Rows are points. To make a cloud, some directions were put in groups of two or more. Within a group, all points are equally far from the middle, so they leave a hole (a ring in 2 directions, a hollow ball in 3). The other directions are filled evenly. Then the cloud was stretched, turned, moved and blurred a little. Count the holes, and give their numbers of directions, smallest first.
In the rows, 100 means zero.

Cloud, 19 rows:
[[86, 89, 88],
[74, 106, 93],
[115, 19, 70],
[115, 135, 105],
[114, 141, 81],
[83, 79, 134],
[104, 107, 74],
[157, 78, 89],
[81, 113, 135],
[87, 134, 42],
[85, 112, 108],
[140, 114, 126],
[157, 96, 115],
[132, 57, 69],
[105, 115, 56],
[65, 59, 90],
[114, 144, 66],
[134, 87, 90],
[51, 82, 126]]
Holes: 0

Cloud, 31 rows:
[[109, 108, 88, 73],
[146, 77, 97, 135],
[107, 76, 80, 79],
[150, 120, 148, 71],
[122, 146, 116, 102],
[105, 83, 76, 135],
[117, 150, 48, 87],
[136, 123, 158, 95],
[130, 139, 89, 163],
[136, 118, 94, 99],
[93, 155, 73, 127],
[151, 132, 130, 125],
[109, 104, 59, 82],
[113, 146, 117, 86],
[62, 117, 99, 102],
[95, 98, 122, 110],
[107, 104, 151, 72],
[99, 167, 125, 99],
[94, 142, 89, 49],
[83, 113, 54, 142],
[93, 85, 142, 57],
[54, 119, 119, 140],
[83, 72, 98, 53],
[135, 50, 88, 89],
[111, 128, 98, 93],
[134, 98, 125, 56],
[64, 122, 136, 114],
[104, 130, 113, 128],
[60, 140, 111, 97],
[71, 126, 87, 101],
[75, 99, 104, 33]]
Holes: 0

Cloud, 47 rows:
[[80, 58, 105, 114, 84, 96],
[120, 103, 90, 72, 45, 78],
[91, 127, 48, 69, 72, 115],
[95, 104, 103, 93, 163, 76],
[98, 132, 118, 47, 116, 100],
[147, 127, 101, 68, 128, 132],
[114, 73, 97, 99, 161, 74],
[68, 124, 88, 116, 72, 136],
[114, 113, 89, 73, 47, 78],
[107, 70, 89, 132, 78, 152],
[96, 94, 139, 108, 91, 151],
[91, 134, 78, 53, 57, 113],
[94, 63, 93, 95, 122, 164],
[84, 56, 70, 82, 129, 98],
[114, 137, 116, 57, 132, 117],
[91, 129, 65, 54, 73, 142],
[141, 70, 120, 51, 85, 121],
[123, 57, 83, 59, 84, 141],
[165, 86, 107, 73, 60, 98],
[147, 132, 112, 58, 85, 137],
[113, 112, 101, 44, 78, 78],
[93, 114, 64, 87, 47, 94],
[86, 86, 92, 43, 85, 92],
[121, 124, 92, 60, 51, 154],
[88, 106, 127, 113, 80, 152],
[115, 89, 141, 116, 88, 141],
[144, 122, 66, 89, 105, 64],
[100, 131, 54, 87, 62, 144],
[132, 74, 72, 80, 43, 102],
[80, 88, 118, 107, 93, 163],
[150, 90, 86, 151, 115, 129],
[87, 126, 54, 92, 56, 106],
[81, 116, 57, 136, 107, 99],
[172, 110, 69, 96, 106, 131],
[113, 60, 116, 120, 64, 110],
[91, 63, 63, 66, 116, 98],
[119, 131, 50, 74, 116, 140],
[127, 65, 148, 107, 116, 114],
[93, 109, 122, 82, 149, 76],
[116, 130, 80, 135, 115, 72],
[124, 70, 75, 147, 103, 141],
[65, 98, 116, 90, 104, 160],
[115, 77, 149, 101, 109, 137],
[121, 141, 101, 94, 70, 73],
[138, 68, 133, 120, 143, 114],
[136, 113, 54, 81, 108, 152],
[124, 74, 126, 121, 71, 85]]
Holes: 3 (2, 2, 2)
